Each point is reached from the start by the listed moves, each made 0, 1 or 2 times, or once backwards (-1), plus a little noise. Is the number of moves made odd or even? Then give how often each move was made.
In the rows, 128 means zero.

Moves:
(1): [140 101 112 127 152 161]
(2): [127 132  98 150 114 121]
(3): [140 132 144 135 133 125]
Start: [140 133 131 119 120 133]
Points:
[115 159 102 133  78  97] -> odd (-1, 1, -1)
[155  81  54 134 148 197] -> even (2, 1, -1)
[149  86  25 151 137 190] -> odd (2, 2, -1)
[191  82 160 110 191 202] -> odd (2, -1, 2)

Moves:
(1): [136 111 134 147 124 130 117 127 124 129]
(2): [148 126 125 126 116 142 116 106 114 128]
(3): [106 135 132  92 124 112 129 166 121 150]
(4): [116 145 132 147 136 112 128 117 132 144]
(5): [135 129 115 114 146 124 111 132 103 112]
(6): [156 132 156 133 165 126 105 101 133 123]
(7): [124 126 126 136 141 141 139 128 127 140]
(8): [128 138 131 145 114 164 109 138 151 129]
Start: [118 137  91 116 146 126 107 130 109 125]
Points:
[101 156  76 177 196 186  61 169 118 136] -> odd (1, -1, 0, 1, 2, 0, 2, 2)
[165 148 126 197 179 155 101  30 136 142] -> even (0, 1, -1, 1, -1, 1, 1, 0)
[175 122 161 213 249 119 108  11 128 149] -> odd (1, 0, -1, 1, -1, 2, 2, -1)

Moves:
(1): [130 116 131 135 123 122 125 126 125 145 131 126 143 125]
(2): [146 118 118 115 112 139 130 161 136 136 122 147 129 129]
(3): [124 127 144 124 139 129 130 124 130 127 122 134 130 124]
(4): [122 144 130 136 128 139 137 133 130 127 124 134 143 127]
(5): [121 120 125 135 138 137 126 129 134 133 133 128 139 130]
(6): [128 105 137 145 132 139 137 122 139 130 129 117 124 110]
(7): [120 118 106 128 133 138 147 129 132 129 122 144 126 118]
(8): [134 124 119 140 135 123 127 127 140 107 131 143 132 126]
(9): [139 136 136 107 121 121 117 114 156 123 119 118 129 132]
(10): [130 112 115 135 117 122 123 153 130 148  99 118 122 126]
(11): [123 119 135 135 129 117 140 129 132 133 136 124 125 135]
(12): [119 126 126 128 122 123 121 136 130 125 137 136 122 118]
(13): [128 120 132 114 120 117 116 141 130 120 129 116 148 122]
(14): [120 116 132 128 113 143 131 115 119 139 108 124 121 144]
Start: [116 127 138 127 145 147 141 114 135 134 116 138 127 120]
Points:
[ 77 146 181 182 167 183 204  65 139 141 115 105  95  97] -> even (-1, -1, 0, 2, -1, 2, 0, -1, 0, 0, 1, 0, -1, 0)
[ 83 114  60 162 223 137 154 115 174  88 116 209 104  93] -> odd (-1, -1, 1, -1, 2, -1, 2, 2, 0, 1, 0, 1, -1, -1)
[124 116 168  43 117 150 109  69 186 112  93 125 186 112] -> even (1, 0, 1, 0, 0, 0, 1, 0, 2, -1, -1, 0, 2, 1)
[105  28 102 161 120 197 189  95 157 136 108 215 149  95] -> even (2, 1, 0, 0, 0, 1, 2, 2, 0, -1, 0, 1, 0, 2)
[119  37  73 202 158 185 205 108 168 169  75 150 112  75] -> even (1, 0, -1, 0, 0, 2, 2, 1, 0, 1, 0, -1, -1, 0)
[115 119 169 104 131 179  90  62 164 105 110 125 170 155] -> even (0, 0, 0, 0, 2, 0, -1, 1, 1, -1, -1, 0, 1, 2)
[ 89  79 192 115 145 151  94  81 159 157  74  45 122 128] -> odd (-1, -1, 1, -1, 2, 1, -1, -1, 1, 1, 0, 0, 1, 1)
[153   7 116 182 158 135 208 182 175 132 147 205 118  57] -> odd (1, 2, 1, -1, -1, 2, 1, 2, -1, 0, 2, 0, 0, -1)

Moves:
(1): [130 128 138 130 119 124 137 126 127 129 124 126 123 130 131 131 132 123
 124 129 130 118 128 129 127 125 132]
(2): [134 144 122 126 129 133 121 144 125 118 141 141 115 119 132 123 132 137
 128 139 133 130 143 115 141 129 120]
(3): [128 127 124 131 129 120 133 129 122 127 133 133 128 131 119 129 129 136
 133 125 135 127 134 121 135 136 128]
(4): [108 127 118 145 140 132 130 129 131 127 128 134 117 111 127 134 138 136
 126 120 122 142 120 123 134 135 138]
(5): [129 136 128 124 119 123 134 128 122 141 136 115 126 122 134 135 135 131
 127 122 138 141 125 118 107 112 116]
(6): [119 115 149 128 117 113 133 127 124 139 128 119 117 121 128 137 120 136
 131 119 126 124 135 115 134 119 115]
(7): [144 139 111 134 122 137 134 129 128 134 125 130 138 138 128 140 142 125
 128 126 132 130 121 140 124 115 130]
(8): [137 133 139 129 129 134 126 126 131 119 137 132 126 136 116 129 125 132
 132 123 140 121 132 127 139 119 129]
(9): [114 128 126 125 131 119 143 145 132 121 132 123 123 138 120 148 123 126
 132 117 129 118 127 103 119 114 115]
(10): [144 130 142 141 135 111 123 126 125 130 121 139 126 126 122 111 127 144
 129 137 112 117 142 127 123 132 133]
(11): [137 130 130 133 130 129 128 125 147 124 127 144 118 117 131 131 123 129
 127 131 127 131 132 124 134 125 123]
(12): [126 119 130 119 124 123 126 126 130 138 132 130 141 122 111 131 135 135
 125 119 129 131 123 130 127 138 132]
(13): [113 140 128 146 136 123 140 132 129 128 142 134 122 103 124 130 127 129
 135 120 129 120 133 133 133 140 119]
(14): [127 117 131 137 125 107 126 118 129 116 107 112 128 126 131 132 117 126
 134 131 131 121 109 145 126 126 133]
(15): [123 121 137 130 136 130 131 121 132 129 124 122 144 124 123 125 128 127
 143 144 137 109 131 126 141 123 126]
(16): [132 130 120 142 123 132 119 126 131 119 133 115 123 132 145 125 136 128
 125 135 151 120 125 150 128 126 139]
(17): [130 129 132 127 131 126 133 120 135 124 124 124 130 137 121 138 135 125
 128 127 139 112 127 139 137 128 127]
(18): [124 136 126 134 129 142 122 131 126 135 132 139 115 131 129 121 124 143
 121 134 126 119 121 132 139 127 147]
(19): [133 110 137 115 126 133 132 122 133 127 125 118 125 126 124 140 129 124
 143 124 131 134 124 120 127 124 126]
(20): [128 131 130 139 117 116 119 137 120 130 132 116 135 130 140 121 121 139
 135 149 133 132 121 123 112 134 108]
(21): [131 138 128 129 129 141 136 128 134 120 111 127 127 127 131 125 126 135
 132 124 127 128 125 126 130 126 130]
(22): [110 125 145 105 131 128 134 140 151 133 120 129 136 127 108 120 111 127
 124 138 122 132 128 129 132 136 121]
(23): [138 123 133 123 126 133 126 127 127 139 130 117 132 120 148 124 121 134
 128 136 120 146 120 123 130 123 124]
(24): [131 116 127 137 139 130 138 124 120 129 122 122 134 124 124 122 129 137
 127 136 126 126 124 133 133 130 121]
Start: [116 129 113 131 130 135 123 125 142 133 123 118 102 139 125 140 122 122
 138 125 121 114 127 130 138 139 119]
Points:
[ 70 140 156 193 151  65 206 133 238 136 119 119  71  29  80 194 153 162
 113 100 159  76 125 178 187 143  94] -> even (2, 1, 0, 2, 1, 1, 1, 0, 1, 1, 2, 2, 2, 1, 0, 2, 2, -1, -1, -1, 0, 2, 1, 1)
[196 179 131 135 133 104 194 147 203 113  77 197 113 158  44 159 130 153
 139  97  89 109 152  94 120 133 107] -> even (2, 0, 2, 0, 0, -1, 2, 1, 1, 2, 2, 1, 0, 0, -1, -1, 0, -1, 0, 0, 2, 1, 0, 0)
[110 241 132 106 135 170 156 194 178 113 172 114  77  88 162 127  40 147
 144 133 127 178 126  58 114 103   7] -> odd (-1, 1, -1, -1, 2, -1, -1, 2, 1, -1, 1, -1, 2, 0, -1, -1, 0, 0, -1, 1, 2, 1, 2, 0)

Moves:
(1): [126 132 129 115 123 126 134 120 131 117 129 131 127 138 141 122 134 137
 133 136 114 117 145 121 136 132 127]
(2): [124 139 117 122 132 126 127 129 132 131 121 134 121 135 119 129 128 117
 126 136 112 125 128 127 132 124 131]
(3): [114 123 120 119 132 126 126 126 127 133 125 131 122 127 150 125 139 115
 120 139 130 123 125 133 122 129 140]
(4): [126 128 125 137 143 128 116 120 142 119 138 129 119 126 139 122 138 136
 125 131 122 136 134 128 124 118 129]
(5): [124 138 124 110 140 127 122 137 117 136 127 139 128 136 130 131 127 126
 115 127 134 138 119 135 143 131 117]
(6): [125 122 113 121 127 116 137 134 135 123 120 123 134 135 118 125 127 127
 135 134 121 125 124 126 134 114 137]
(7): [121 124 127 138 132 104 142 124 120 143 127 125 145 119 127 137 141 142
 119 131 126 125 135 138 130 141 135]
(8): [128 131 130 145 126 124 121 126 120 131 132 128 134 139 124 130 133 127
 131 136 136 134 134 131 125 136 129]
(9): [113 139 123 126 130 119 141 137 139 126 140 130 137 119 134 132 125 140
 135 132 127 121 113 122 111 138 124]
(10): [127 127 135 116 129 127 133 122 130 119 136 144 133 121 132 137 113 128
 132 129 130 120 128 134 121 129 131]
(11): [132 129 122 137 132 130 141 119 133 125 129 124 120 122 118 132 116 135
 133 128 130 138 120 131 128 131 131]
(12): [124 134 147 131 134 133 136 133 145 130 116 124 133 122 126 129 116 140
 116 134 128 136 139 123 118 129 126]
(13): [137 120 141 120 123 121 126 127 130 122 131 122 121 130 131 126 125 133
 126 120 126 125 124 128 116 122 128]
(14): [120 135 121 113 120 138 117 137 127 140 139 141 125 144 132 141 134 127
 117 137 128 121 117 129 145 126 127]
(15): [121 122 123 131 131 127 130 128 123 127 122 124 124 125 124 125 127 131
 134 135 127 128 133 127 122 121 130]
(16): [121 137 122 122 127 133 131 138 132 127 132 130 123 135 117 130 134 130
 137 127 142 124 123 117 129 139 132]
(17): [120 119 130 126 130 119 138 127 127 139 133 125 122 126 128 125 113 128
 129 120 123 129 129 120 136 132 130]
(18): [132 138 136 131 123 132 124 114 130 125 141 135 126 124 130 126 116 134
 126 131 133 130 130 131 121 124 145]
(19): [124 133 133 130 121 126 124 121 135 113 124 133 133 130 127 130 132 138
 123 121 127 132 118 117 132 134 123]
(20): [134 118 131 129 130 132 134 118 120 127 137 127 132 129 119 142 127 122
 128 130 128 135 129 129 119 123 129]
(21): [131 124 124 125 117 126 128 115 129 122 132 121 133 126 126 132 132 120
 132 129 133 129 140 119 125 131 116]
(22): [127 132 128 124 123 128 130 130 136 136 117 128 127 132 129 129 127 136
 135 125 126 137 127 111 121 121 136]
(23): [120 120 125 122 108 128 123 129 129 123 124 126 131 128 123 130 145 125
 130 127 123 143 131 123 129 127 131]
(24): [106 132 134 122 121 134 132 109 127 125 130 128 132 121 133 143 141 116
 138 129 141 136 123 141 134 130 125]
Start: [137 124 130 141 134 125 129 110 125 128 122 133 126 145 136 117 140 108
 122 119 129 134 127 144 121 127 140]
Points:
[ 30 145 101   7 150 132 186 162 122 152 140 180 160 158  97 209  99  39
 152 155 162 133  50 158 121 111 117] -> even (-1, 1, 0, -1, 2, 2, -1, 0, 2, 2, -1, 1, 0, 1, 1, 1, 1, -1, -1, 2, 0, 0, 0, 2)
[ 47 204 158  93  69 158 146  61 188  97 175 155 123 159 117 175 147 113
 136 115 122 169  94  67 143 175 102] -> odd (1, 2, -1, 0, 0, -1, -1, 0, 2, -1, 0, 1, 0, 1, -1, 1, 2, 1, 2, 1, 1, 0, 1, 2)
[122 102 121  45 103  44 149 104  47 152 113 196 161 231  94 175 150 125
  90 116  53 124 150 107 201 155 130] -> odd (2, 2, -1, -1, 2, 0, 2, 1, -1, 2, -1, -1, 1, 1, 1, 0, 2, -1, 2, 2, 0, 1, 1, -1)
[ 75 145 164  27  70 140 125 131 127 128 112 175 101 204 155 141 142  97
 153 143 128 138 154 117 132 155 127] -> odd (2, 1, 0, -1, 1, -1, -1, 2, 0, 2, 0, 1, 2, 1, 1, 1, 1, -1, -1, -1, 0, 1, 2, 1)

Moves:
(1): [126 135 127 124 134 132 125 113 134 127 126 122 120 132 125 130 132 113
 128 144 132 117 130 128 127]
(2): [123 128 130 131 122 124 134 134 130 128 128 133 122 120 124 130 129 127
 130 132 125 127 126 128 128]
(3): [128 122 128 131 128 130 127 137 130 124 128 132 120 124 132 126 128 133
 130 126 128 124 139 127 136]
(4): [131 114 125 122 120 138 130 136 128 136 123 123 131 131 130 126 126 131
 129 120 128 122 117 129 121]
(5): [131 131 135 139 132 120 133 133 132 131 133 114 120 139 145 128 133 123
 127 134 125 123 127 121 111]
(6): [127 126 135 122 127 128 131 123 120 124 130 127 133 124 126 128 125 127
 131 127 129 119 130 131 119]
(7): [123 123 116 127 121 134 137 129 138 139 122 127 122 128 131 132 135 140
 108 131 136 123 121 136 131]
(8): [131 130 146 137 121 134 126 125 131 106 125 120 121 128 121 128 130 126
 136 123 148 141 142 124 125]
(9): [128 128 122 133 130 130 120 120 129 113 126 133 137 129 116 137 131 122
 121 131 123 124 138 116 122]
(10): [118 135 128 121 123 122 132 130 133 118 125 125 123 124 128 130 135 139
 135 133 127 129 125 121 130]
(11): [128 137 131 140 129 122 119 131 120 118 122 124 129 122 135 124 143 119
 132 119 134 119 121 147 132]
(12): [144 132 130 125 128 128 107 127 130 145 117 115 140 118 127 142 127 138
 136 124 135 132 119 120 121]
(13): [129 136 124 119 132 118 129 118 132 127 125 124 125 126 124 124 133 125
 134 122 136 127 130 127 118]
(14): [124 113 139 121 133 141 123 118 128 126 135 140 137 131 123 126 132 127
 127 121 118 127 125 128 120]
(15): [133 124 125 124 132 111 119 139 127 128 128 124 118 129 131 128 122 121
 126 132 119 122 123 137 121]
(16): [126 127 131 126 127 120 134 129 123 133 117 135 125 127 132 122 133 126
 120 128 139 126 127 129 133]
(17): [126 129 131 140 132 132 121 110 131 116 142 121 128 134 116 124 137 124
 135 126 146 121 132 118 130]
(18): [131 137 141 124 138 130 136 132 138 109 128 134 120 132 123 123 132 140
 136 119 134 113 124 123 146]
(19): [132 127 128 127 118 123 118 124 124 140 123 117 124 119 126 124 122 113
 120 116 125 121 117 124 125]
(20): [128 130 127 127 120 112 129 129 145 134 123 130 139 128 136 128 127 136
 122 124 121 126 124 144 135]
(21): [137 145 134 122 120 119 126 118 124 117 139 127 123 141 111 130 133 129
 136 131 127 122 141 121 123]
(22): [140 128 114 129 125 125 134 134 129 145 108 133 123 120 140 108 118 141
 116 137 121 128 108 130 126]
(23): [130 127 124 131 124 127 125 134 130 126 130 134 116 129 139 140 122 126
 132 126 127 121 122 127 116]
(24): [131 126 129 138 127 119 131 113 125 131 128 117 121 118 138 137 131 121
 132 132 121 124 120 130 124]
Start: [127 121 135 134 137 116 116 127 139 139 126 121 131 116 133 135 118 130
 121 130 120 112 140 128 129]
Points:
[197  55 172 120 183 174  94  94 172 154  79  58 105 103 164 167 104 128
 124 133 105  31 100  75  32] -> even (2, -1, 2, 2, 2, 2, 1, 1, 2, -1, -1, 2, 1, 2, 1, -1, -1, 2, 0, -1, -1, 1, 0, 2)
[160 182 120 124 120  65 106 116 138 130 139  76   7 155 120  93 105  47
 152 146 143  43 123  91  61] -> odd (2, 1, 0, 1, 1, -1, -1, 0, -1, 0, 0, -1, 2, -1, 1, 0, 1, 0, 2, -1, 2, 1, 2, -1)
[122 128 136 149 127  69 116 148 159 196  90  24 107  74 201 170 161 156
 135 145 159 127 129 116 111] -> even (0, 0, 2, 0, 2, 0, 1, 0, -1, 2, 0, 2, 1, -1, 0, 1, 0, -1, 0, 0, -1, -1, -1, 1)
[108  85 103 116 118 169 117 107 175  82 155 129 120 133 109 168 122 188
 148 133 144  73 148  86 105] -> odd (0, -1, 1, 2, -1, 1, 1, 0, 1, 2, -1, 0, 0, 0, 0, -1, 2, 0, -1, 0, 0, 0, 2, 0)
[111 134 142 137  91  46 169 157 168 118  93 134 115  88 167  73 110 194
 112 163 108 165 142 186 139] -> even (-1, 1, 0, -1, 0, 1, 0, 2, -1, 2, 0, -1, 0, 0, 1, 0, 0, -1, -1, 2, 0, 2, -1, 0)

Moves:
(1): [133 122 124 127 125 127 128 123 126 127 126 126 122 127 115 129 134 124
 125 130 119 122 119 142 128 129 112]
(2): [137 132 122 130 139 133 126 135 131 127 127 124 123 125 129 125 135 134
 130 128 133 135 129 136 132 130 137]
(3): [137 123 130 118 133 126 142 133 130 135 130 119 129 127 126 106 123 129
 124 135 125 130 146 124 147 112 122]
(4): [124 124 128 135 134 122 114 123 125 137 130 131 134 113 136 128 138 122
 118 135 134 131 124 142 116 119 132]
(5): [139 132 133 132 121 126 134 122 128 122 123 135 130 129 131 128 137 139
 131 122 122 128 126 122 134 135 123]
(6): [130 135 126 117 129 129 129 124 123 135 139 108 130 126 130 136 125 135
 124 118 136 132 126 126 129 121 115]
(7): [128 132 126 132 134 150 140 134 139 129 130 118 133 138 132 135 123 145
 114 133 125 134 139 140 138 125 128]
(8): [134 128 123 121 129 147 119 136 136 126 127 132 134 126 133 142 130 122
 133 133 132 144 106 136 135 119 134]
(9): [125 115 130 134 129 127 124 119 131 131 125 121 134 124 123 119 131 120
 135 131 119 120 140 126 128 133 124]
(10): [126 114 135 130 135 133 138 121 123 127 122 131 129 129 130 124 133 123
 129 123 135 128 124 127 127 120 129]
(11): [126 129 129 138 132 130 123 124 130 124 134 128 129 132 132 123 132 126
 119 118 131 117 119 132 131 145 125]
(12): [129 123 129 131 127 138 124 131 131 126 129 142 128 124 123 137 126 133
 129 139 126 115 137 138 120 142 120]
(13): [115 129 123 125 149 137 137 130 127 127 111 131 139 126 131 121 112 136
 125 133 133 124 124 125 115 121 124]
(14): [125 123 146 142 127 114 110 132 132 142 102 126 149 120 142 138 134 142
 125 126 124 130 110 139 128 133 124]
(15): [118 143 132 141 135 129 107 114 123 144 127 132 121 138 134 124 135 145
 114 105 130 119 125 136 122 133 116]
(16): [130 124 129 115 127 123 128 118 123 127 124 127 128 127 137 119 142 129
 131 127 131 122 132 132 121 124 133]
(17): [127 126 145 121 129 122 116 113 132 132 131 119 144 136 134 137 145 125
 127 126 127 126 123 116 131 136 131]
(18): [132 136 127 126 119 130 131 125 127 129 128 137 114 123 136 130 134 120
 132 132 134 124 128 123 119 139 149]
(19): [143 116 124 137 122 124 127 129 133 124 129 130 119 126 137 130 129 131
 124 132 133 136 123 132 141 126 128]
(20): [121 126 131 133 128 129 127 126 112 120 123 123 122 128 123 115 119 120
 134 134 126 136 124 131 128 128 133]
(21): [129 127 135 119 120 133 127 131 128 122 120 131 128 122 123 130 132 132
 129 127 122 141 122 121 119 125 126]
(22): [135 127 126 120 126 128 130 123 124 126 123 133 124 124 126 130 128 128
 120 131 126 123 138 133 115 126 125]
(23): [127 132 129 132 131 127 122 118 130 127 131 126 119 120 121 123 130 127
 128 125 126 132 127 143 130 124 132]
(24): [119 137 129 139 123 115 128 127 127 137 123 133 120 125 134 124 125 125
 122 122 138 159 141 124 134 125 129]
Start: [113 124 118 126 128 121 119 128 113 132 128 122 127 126 127 125 121 121
 121 135 127 132 120 129 122 120 144]
Points:
[116 117 192 147 171 170 127  74 141 172  37 152 173 126 188 108 197 185
 113 154 125 121 208 135 102 160 188] -> odd (-1, 2, 1, 0, 2, -1, 2, 0, 2, 2, -1, 2, 1, 1, 1, 1, 2, 2, -1, 0, 0, 1, 0, 1)
[ 87 157 159 178 198 150  15  71 143 169 141  32 165 170 138 149 169 185
  72  43 118 103  50 184 148 171 113] -> odd (0, 2, -1, -1, -1, 1, 1, 0, 1, 0, 2, -1, 0, 1, 2, -1, 2, -1, 0, 0, 0, 0, 2, -1)
[151 101 136 151 139  95  78   7 119 189 151 118  82 110 134  65 227 146
  15  92 125 139 208 233 152  85  60] -> even (2, 0, 2, 2, 1, 0, 1, 0, 1, 1, 1, 1, -1, -1, 2, 2, 1, -1, 1, -1, 0, 2, 2, 2)

Moves:
(1): [127 124 125 125 136 125 123 134 128 123 126 133 127 132 131 121 121 131
 127 139 130 125 133 127 140 132]
(2): [135 125 124 122 129 141 133 128 131 137 128 133 142 129 107 123 135 130
 135 130 132 131 110 140 119 134]
(3): [120 134 119 134 136 124 118 120 127 119 140 116 120 124 136 135 131 128
 129 124 142 127 130 133 129 130]
(4): [122 128 122 122 132 135 118 108 121 120 132 125 132 126 122 126 140 123
 125 127 127 127 131 128 131 123]
(5): [128 122 131 128 128 130 132 128 123 132 123 128 133 123 127 134 127 138
 127 137 121 123 128 127 124 133]
(6): [119 121 128 133 125 128 128 123 127 136 135 127 133 122 127 119 138 130
 134 117 124 130 128 131 119 130]
(7): [141 131 133 141 128 121 139 132 130 139 141 139 135 119 123 123 137 119
 133 121 131 135 121 152 123 122]
(8): [137 147 143 144 123 113 123 127 120 125 135 138 139 114 130 115 134 130
 145 113 118 129 139 136 123 142]
(9): [125 126 125 134 126 121 130 142 127 118 125 124 123 124 133 131 127 141
 120 130 131 114 121 122 133 125]
(10): [115 138 122 130 135 130 126 115 125 137 133 130 141 134 113 122 146 118
 134 119 128 133 123 131 125 132]
(11): [137 121 140 107 133 151 127 134 122 139 111 130 153 127 119 122 151 132
 117 137 132 145 146 140 122 135]
(12): [133 126 139 135 128 111 135 124 132 127 127 101 134 118 127 136 128 146
 135 110 115 126 119 138 113 123]
(13): [140 126 121 127 129 129 127 127 130 132 121 116 130 130 121 130 128 120
 136 128 127 129 126 122 131 136]
(14): [134 117 110 121 120 129 140 132 116 130 117 137 135 138 128 116 126 143
 140 126 117 122 137 128 125 139]
(15): [119 129 114 122 126 131 129 126 141 130 133 129 132 127 124 139 129 125
 125 129 129 127 120 126 127 116]
(16): [138 115 123 136 124 121 132 123 127 128 134 130 130 126 130 129 130 142
 124 120 135 132 132 127 133 140]
(17): [126 134 121 127 138 142 135 131 122 121 126 122 122 125 139 132 115 130
 126 126 125 120 127 121 138 131]
(18): [123 128 123 125 131 128 127 118 136 124 126 124 123 132 124 132 132 122
 127 120 120 119 123 125 122 134]
(19): [134 130 130 131 118 126 134 128 124 128 120 125 133 127 136 117 115 133
 125 130 120 124 133 127 125 139]
(20): [128 126 120 129 132 130 139 129 136 125 122 122 118 124 113 138 120 126
 128 133 143 127 130 120 128 120]
(21): [143 134 138 127 139 138 131 126 135 141 105 128 135 129 125 130 120 134
 134 130 128 108 118 134 125 120]
(22): [125 131 114 114 135 141 119 136 118 141 130 144 121 131 116 123 125 129
 115 132 143 129 133 130 132 126]
(23): [137 147 145 125 143 117 125 116 128 133 129 132 132 119 137 114 144 112
 142 126 129 131 121 132 127 125]
(24): [138 139 144 137 141 125 123 123 139 121 126 120 125 135 134 129 124 124
 130 131 119 116 124 116 119 118]
Start: [131 133 115 124 116 136 113 125 138 120 142 116 129 129 128 136 106 143
 123 109 134 124 130 127 123 141]
Points:
[221 176 160 139 121 114  93 101 155 113 121 105 194  97 115  93  95 131
 158  86  80  97 111 172 121 167] -> even (2, 1, -1, 2, -1, -1, 1, 2, 0, -1, 0, 1, 2, -1, 1, 0, 0, 1, 2, -1, 1, 0, 0, 0)
[102 143   7  70  82 151 119  77  93 111 118 124 142 128 111 103  89 135
 155 101  49  75 139  75 126 204] -> even (0, 0, -1, 2, 2, 0, -1, 1, 0, 0, -1, 0, 2, 2, 2, -1, 1, 2, 2, 0, -1, 1, 1, -1)
[ 51 183  82 156 148 110  44  60 112  37 158  28  74 124 191 128  88 127
 101  82 101  41 123  71 156 174] -> even (1, -1, 2, 2, 0, 1, -1, 0, 2, 1, -1, 0, 1, -1, -1, -1, 1, 2, 2, -1, 0, 0, 0, 0)
[109 218 141 118 175 142 125  44 200  78 151  61 112  52 124 191 137  82
 159  55 134  93  73 135 109  67] -> even (-1, 0, 0, 2, -1, 0, 0, 1, 0, -1, 0, 1, -1, -1, 2, -1, 2, 2, -1, 2, 1, -1, 2, -1)
